Each row of a before or after table is a point. The points were changed in one or more steps. Then noise was added and the rows were shuffled. The steps act on how far a point lies along the listed directions, d1 being the first. What was done? A step turns or swaps two directions, mirrors them in a line or flattens them onto one, adds a multiple of one to another, or multiplies one. Angles are multiples of 10 degrees, from the lower direction toward the higher: turns from -170 to 170, lines from 10 to 170 but not 90. Use the fewest steps. Two steps may share a direction if one is a turn and the other turns, adds or multiplies; they go together, in the order done. Otherwise the lowest direction goes first.
(in the rows, 128 means zero)

Directions:
(1): [ 92 145]
(2): [145 164]
Before (14 x 2):
[[139 143]
 [ 83 156]
 [115 140]
 [ 95 183]
 [132  83]
 [134 137]
 [110 173]
 [141  91]
 [ 77 142]
 [169 136]
 [168 148]
 [119 134]
 [100 102]
 [141 124]]
After, 14 rows:
[[ 89 143]
 [149 168]
 [135 165]
 [133 112]
 [151  84]
 [131  61]
 [170 135]
 [ 85 131]
 [119 137]
 [119  80]
 [119 125]
 [164  90]
 [112 122]
 [133 117]]
Steps: turn d1 and d2 by -150 degrees

Directions:
(1): [155 101 102 113 121  80]
(2): [148 187 136 109 124 108]
(3): [149 125 162 174 148 105]
(4): [183 121 122 121 139 166]
Before (13 x 6):
[[116 124 161 163 145  96]
 [148 116 130 131 129 158]
 [104 160 121 109 112 149]
 [ 72 146 144 163 158 110]
 [136  69 117 113 138 164]
 [154  49 108 159 165 122]
 [ 78 114 134 161 141 116]
 [106 162 160 168 138 108]
 [157 116 155 173 158 154]
 [172 129 124 118 121 117]
 [ 85  91  91 111 111  96]
 [ 99 127 169 155 153 113]
 [140  90 140 139 149  75]]
After, 13 rows:
[[131 171 167 131 152 102]
 [136 147 156 125 145 183]
 [106  97 127 157 129  92]
 [148 191 172 164 177 163]
 [111 127 154 155 140 103]
 [ 69 134 129 149 133 129]
 [163 109 159 185 165 146]
 [177 142 138 125 127 115]
 [ 96 108 152 146 146 115]
 [106 101  95 109 109 131]
 [155 121 141 140 133 155]
 [ 68 114 114 146 150 109]
 [ 74 184 119  92 108 134]]
Steps: swap d1 and d2; add 0.5 times d4 to d3

Directions:
(1): [ 82 101 120 169 160  97 139 122 145]
(2): [ 88 168 128 116  81 101 130 140 153]
Before:
[[167 107 121 114 137 163 118 124 111]
 [157 124 134 109 137 148 124 123 120]
 [131 100 127 148 148 132 134 126 120]
 [123  86 129 160 186 133 140 122 115]
 [153 123 122 130 147 148 133 131 123]
 [184 118 126 102 130 157 136 126 104]
 [168 130 145 104 129 142 123 134 104]
 [158 114 132 141 141 156 126 127 109]
 [115 103 121 136 151 113 141 124 138]
 [159 108 135 129 151 148 129 119 116]
 [122 146 138 125 102 129 112 126 136]
 [108 105 122 166 158 109 134 115 137]
 [154 135 137 115 135 154 129 127 105]]
After, 13 rows:
[[188 122 138  97 142 169 119 120 106]
 [100  86 117 156 173 102 145 121 142]
 [175 111 123 127 163 163 131 128 111]
 [209  96 124 105 150 192 112 120  89]
 [189  99 134 139 160 176 122 123  91]
 [ 83  78 117 199 188  91 141 108 144]
 [189  89 136 131 175 167 127 113 100]
 [205 133 150  84 126 168 117 135  85]
 [134  77 124 163 175 134 136 121 117]
 [117 164 139 115  82 126 111 130 140]
 [188 134 140 101 137 177 125 125  91]
 [123  43 126 194 240 134 145 110 107]
 [235 114 131  82 136 192 127 123  81]]
Steps: multiply d1 by 2; multiply d2 by 2
